Each point is reached from the start by the listed moves, each made once or not at all, plus a little noise. Is the number of moves made odd or even? Then give how often each move was made.
In the rows, zero is written as 128.

Moves:
(1): 214	108	139	135	134
(2): 136	160	165	130	109
Start: 118	125	133	113	131
Points:
119	124	134	111	133 => even (0, 0)
210	134	181	124	116 => even (1, 1)

Moves:
(1): 169	114	136	128	116	127	131	127	138	120
(2): 134	163	137	129	132	134	115	120	131	124
(3): 117	126	165	135	129	121	125	140	131	129
(4): 130	125	127	173	116	121	139	131	137	136
(5): 126	124	118	135	164	119	132	130	130	129
(6): 134	124	138	140	135	162	141	110	122	123
(7): 131	143	132	106	124	122	178	115	136	122
(8): 137	140	117	116	137	140	143	179	121	131
Start: 124	153	125	156	121	126	157	146	99	109
Points:
176	185	144	179	100	116	211	128	129	96 => even (1, 1, 0, 1, 0, 0, 1, 0)
141	195	148	192	118	151	220	109	116	103 => even (0, 1, 0, 1, 0, 1, 1, 0)
127	175	156	173	117	119	231	198	110	116 => even (0, 0, 1, 1, 0, 0, 1, 1)
131	170	164	187	122	151	246	179	103	111 => odd (0, 0, 1, 1, 0, 1, 1, 1)
135	198	110	153	169	134	163	192	95	109 => odd (0, 1, 0, 0, 1, 0, 0, 1)

Moves:
(1): 151	152	164	113	104	118	124	128	107	131	133	139	124	128	131	123	128	137	110	142	127
(2): 137	127	120	121	116	131	110	132	136	133	136	129	127	139	130	128	136	120	128	130	129
(3): 116	96	134	136	145	136	150	119	95	124	122	140	148	98	116	143	134	107	104	132	125
(4): 114	141	127	139	146	127	104	129	134	106	124	131	149	149	141	127	130	133	110	109	103
(5): 139	140	115	122	137	119	123	128	115	152	123	144	116	139	134	113	141	130	124	129	127
(6): 124	126	137	150	141	125	106	140	133	117	128	124	130	119	135	125	148	117	131	135	125
(7): 118	116	133	123	138	123	125	135	148	121	104	140	132	111	139	113	126	117	119	111	133
(8): 146	142	134	108	124	130	122	141	122	132	136	116	120	134	107	131	140	118	128	131	130
(9): 120	111	98	112	107	125	110	141	141	111	134	128	111	112	98	125	165	99	126	109	106
(10): 146	147	127	130	116	127	118	147	118	129	144	122	139	140	120	103	151	143	139	127	142
(11): 109	123	121	134	133	146	160	119	98	138	113	153	125	124	133	129	129	140	100	139	133
(12): 144	121	127	102	129	139	132	124	98	134	134	143	115	117	111	121	116	120	133	149	140
(13): 113	105	114	130	126	119	125	126	136	116	118	131	114	125	140	127	129	125	113	112	131
(14): 121	133	134	136	145	126	122	155	123	119	110	134	144	125	177	120	135	129	122	122	119
(15): 136	135	129	123	117	103	114	153	116	139	122	165	107	129	127	120	133	116	125	129	138
(16): 132	96	111	119	107	128	147	112	110	113	110	140	112	118	90	152	152	117	119	142	131
(17): 139	135	157	117	130	127	122	128	129	122	139	131	123	140	133	143	135	126	131	127	121
(18): 137	126	130	147	150	136	140	134	140	135	134	124	139	117	129	139	104	153	134	134	129
Start: 127	138	123	121	102	113	111	123	146	129	108	143	109	123	131	119	140	141	137	139	132
Points:
139	153	160	92	84	84	28	162	155	68	125	145	80	135	120	122	217	99	93	110	80 => odd (1, 0, 0, 1, 0, 1, 0, 1, 1, 0, 0, 0, 1, 0, 0, 0, 1, 0)
105	77	86	157	126	107	82	203	102	79	53	231	133	67	130	105	249	95	58	124	108 => even (0, 1, 1, 1, 0, 1, 1, 0, 1, 1, 1, 0, 0, 1, 1, 1, 0, 1)
166	166	143	88	126	72	23	194	116	116	103	213	73	143	139	60	210	105	109	118	143 => even (0, 0, 0, 1, 1, 1, 1, 1, 0, 1, 0, 1, 1, 0, 1, 0, 1, 0)
132	128	177	147	182	122	61	185	157	85	87	159	168	103	186	136	173	108	92	116	96 => odd (0, 1, 1, 1, 0, 1, 1, 1, 0, 0, 0, 0, 0, 1, 0, 0, 1, 1)
